Rows are points. To make a cloud, some directions were put in groups of two or more. Within a group, all points are equally far from the middle, so they leave a hole (a ring in 2 directions, a hollow ball in 3). The other directions are filled evenly. Then the cloud was stretched, turned, moved and blurred a little. How many holes are there, and how many directions does each take, smallest first?

Cloud, 14 rows:
[[ 1.70  2.39]
 [ 1.16  0.10]
 [ 2.95  1.40]
 [-0.31 -2.54]
 [ 3.68  0.33]
 [-1.29  0.44]
 [-1.93  1.27]
 [ 0.12 -1.61]
 [-0.10  2.50]
 [-0.10 -0.27]
 [ 3.04  1.29]
 [ 1.85  0.07]
 [ 3.27 -0.95]
 [-0.56  2.25]]
Holes: 0

Cloud, 19 rows:
[[ 0.66  2.43  0.26]
 [ 1.46  1.65  1.09]
 [-0.01 -2.27  0.08]
 [-0.01  2.39  1.70]
 [-2.15 -1.62  0.34]
 [ 0.73 -2.09 -1.64]
 [-0.93 -2.06 -0.89]
 [ 0.20 -2.11  2.96]
 [-2.72  1.34  1.59]
 [ 1.03 -1.04  3.56]
 [-1.01  2.31 -1.61]
 [-2.06  1.92  1.09]
 [-1.82  1.88 -0.34]
 [-0.33 -2.10 -1.69]
 [-3.18  0.96  2.47]
 [-1.54 -2.25  1.29]
 [ 0.84  2.68 -1.71]
 [-2.14 -0.98 -1.07]
 [-3.10 -1.29  2.31]]
Holes: 1 (2)

Cloud, 28 rows:
[[ 1.63  0.83  3.06  0.05]
 [ 1.22  1.55  1.57 -0.87]
 [ 1.13 -2.72 -1.44 -0.79]
 [ 2.25  0.29  2.54 -1.34]
 [ 1.61 -2.36  2.38  3.42]
 [ 0.88 -2.29 -0.11  0.89]
 [ 1.92 -0.91 -0.46 -2.59]
 [-2.91  0.75  0.61  0.36]
 [ 1.59 -0.54  0.64  0.84]
 [-2.52  2.15 -1.87  1.74]
 [ 0.96 -0.15  0.43  1.99]
 [-2.15  0.53 -1.21 -0.04]
 [ 3.01  1.17  2.51 -0.15]
 [ 2.68 -2.36  1.28 -1.89]
 [ 1.23 -1.95  2.52  1.77]
 [-2.25  0.18 -0.35 -1.42]
 [ 1.49 -1.39 -1.79  0.41]
 [-2.10 -1.15  2.80 -0.45]
 [ 2.51 -1.13  1.17  0.22]
 [ 2.01  0.00  0.44 -3.04]
 [-0.17  0.82 -0.84 -4.17]
 [ 0.76  3.18  1.66  2.38]
 [-2.09 -2.89  0.85 -0.08]
 [ 0.78  0.15  4.21 -1.48]
 [-1.76  0.45  0.02  0.78]
 [ 0.20 -1.00  2.87 -2.35]
 [ 2.68 -1.48  2.52 -1.94]
 [-2.14  2.51  0.27  0.59]]
Holes: 0

Cloud:
[[-3.07 -1.33 -1.49  1.68]
 [ 1.88 -2.95  0.12  0.99]
 [-3.38 -2.05  0.12  2.70]
 [-0.94  0.67  0.72 -0.82]
 [ 3.19 -2.25 -0.79  0.07]
 [-1.66 -1.28 -1.70 -0.96]
 [ 0.43  1.02  1.32 -0.66]
 [-1.07  0.85  2.28  0.27]
 [ 2.46  0.47  1.24 -0.25]
 [-0.47  1.30  0.35 -0.54]
 [ 2.84 -1.20 -1.30  0.82]
 [-3.52  0.36 -0.73  1.29]
 [-1.40  0.80  2.20  0.34]
 [ 0.92  1.46  0.56  2.30]
 [ 2.66 -0.89  2.80  0.64]
 [-0.78  0.66  2.85  0.20]
 [ 2.19 -0.44 -0.52  1.80]
 [-1.94 -3.38  2.08 -0.02]
 [-2.51 -1.83  0.95  0.06]
 [-3.36 -1.86 -0.46  3.03]
 [-2.05 -2.92  0.95  3.27]
 [ 1.19 -4.33 -0.07 -1.17]
 [ 0.18 -4.22  0.94  0.09]
 [-0.18 -1.99 -1.11  2.93]
 [ 0.32  1.04  0.81 -1.01]
 [-1.85 -1.30  1.28 -0.92]
 [ 1.80  0.25  1.92  1.40]
 [ 0.46 -4.01  1.79  1.40]
 [-2.78 -1.64 -1.08  1.24]
 [ 2.67 -2.06 -1.97  0.36]]
Holes: 1 (2)

Cloud (48 x 6):
[[-0.30 -2.15  2.74  0.85  1.42  0.13]
 [ 2.27  0.88  2.28 -1.49  0.60 -3.52]
 [ 1.77  0.99 -1.53 -1.88  0.74 -3.47]
 [-0.96  0.25  2.06 -2.17 -0.66 -2.47]
 [ 2.33  1.35  2.81 -1.43 -1.31 -1.60]
 [-0.48 -1.38 -1.90  2.08 -2.68  0.54]
 [-1.33 -2.14  0.66  0.58  0.46  2.23]
 [-2.40 -0.27  1.80  1.34 -0.15 -0.59]
 [ 0.36  1.04 -2.11  0.52 -0.26  3.71]
 [ 1.78  1.38  0.47 -1.50  0.74  2.26]
 [ 0.81 -0.97  3.63  0.62 -1.74 -2.15]
 [ 0.15 -1.14  2.30 -1.49  2.43 -0.69]
 [ 0.94 -0.20 -4.49  1.94 -0.87  1.59]
 [ 0.60 -0.56  3.19 -1.06 -1.02 -3.78]
 [ 0.61  1.40  1.67  0.80  2.65 -2.05]
 [ 2.52 -1.06 -2.39  3.08  0.06 -0.18]
 [ 3.76 -0.68 -0.60  1.24  0.53  1.56]
 [ 0.80 -0.98  1.38 -0.93 -0.21 -4.96]
 [ 4.19 -0.02  0.78 -1.20 -1.17 -0.23]
 [-0.15  0.12 -1.53  2.69 -0.16 -3.08]
 [-0.47 -2.90 -1.53 -1.61  1.02 -1.95]
 [-2.64 -0.36 -0.02  2.32  0.23 -0.25]
 [-0.07 -1.23 -0.65  0.62 -1.11  3.21]
 [ 3.67 -1.55  0.30  1.57  0.23  0.79]
 [-1.08 -1.72  0.53  2.13 -0.46  2.06]
 [ 0.66  0.94  1.01 -2.43  0.72  1.41]
 [-2.03 -1.17 -0.08  1.28  1.39  2.30]
 [ 1.55  1.45  1.65  0.21  2.05 -2.88]
 [-3.07 -0.25 -1.70 -0.89  0.93  0.59]
 [ 3.71 -0.86 -0.03 -1.72 -1.67 -0.38]
 [-1.15  0.79 -2.22 -2.47 -0.82 -0.03]
 [-0.61  1.06  1.80  2.27  1.70 -0.87]
 [ 1.34  1.80  2.50 -0.33  1.79 -1.98]
 [-0.17  1.98 -1.17 -0.27 -2.95 -0.68]
 [ 1.74 -0.15 -4.32  1.06  1.30  1.54]
 [ 0.99 -0.06  0.81 -3.42  0.09 -2.19]
 [ 0.79 -0.58 -0.39 -0.56  2.97 -3.03]
 [ 0.58  1.50 -0.04 -1.09  2.52  2.12]
 [ 2.95  0.37  0.81 -2.07 -0.06  0.92]
 [ 1.32  0.40 -0.43 -0.87 -1.45 -4.76]
 [ 4.01  1.13  1.56 -1.02 -0.92 -1.71]
 [-0.48 -1.31 -0.28  0.67 -1.40 -4.43]
 [-1.88  2.25 -1.25 -0.63  1.59  1.26]
 [ 0.06  0.79 -1.41  1.23 -3.48 -1.11]
 [ 3.14  0.58  2.52  1.64 -0.90 -0.78]
 [-0.91 -2.95 -3.08  1.42 -0.56 -0.73]
 [ 1.63 -0.55 -4.33 -1.21  0.74 -0.36]
 [ 0.63  0.32  0.29 -1.59 -2.12 -4.13]]
Holes: 2 (3, 3)
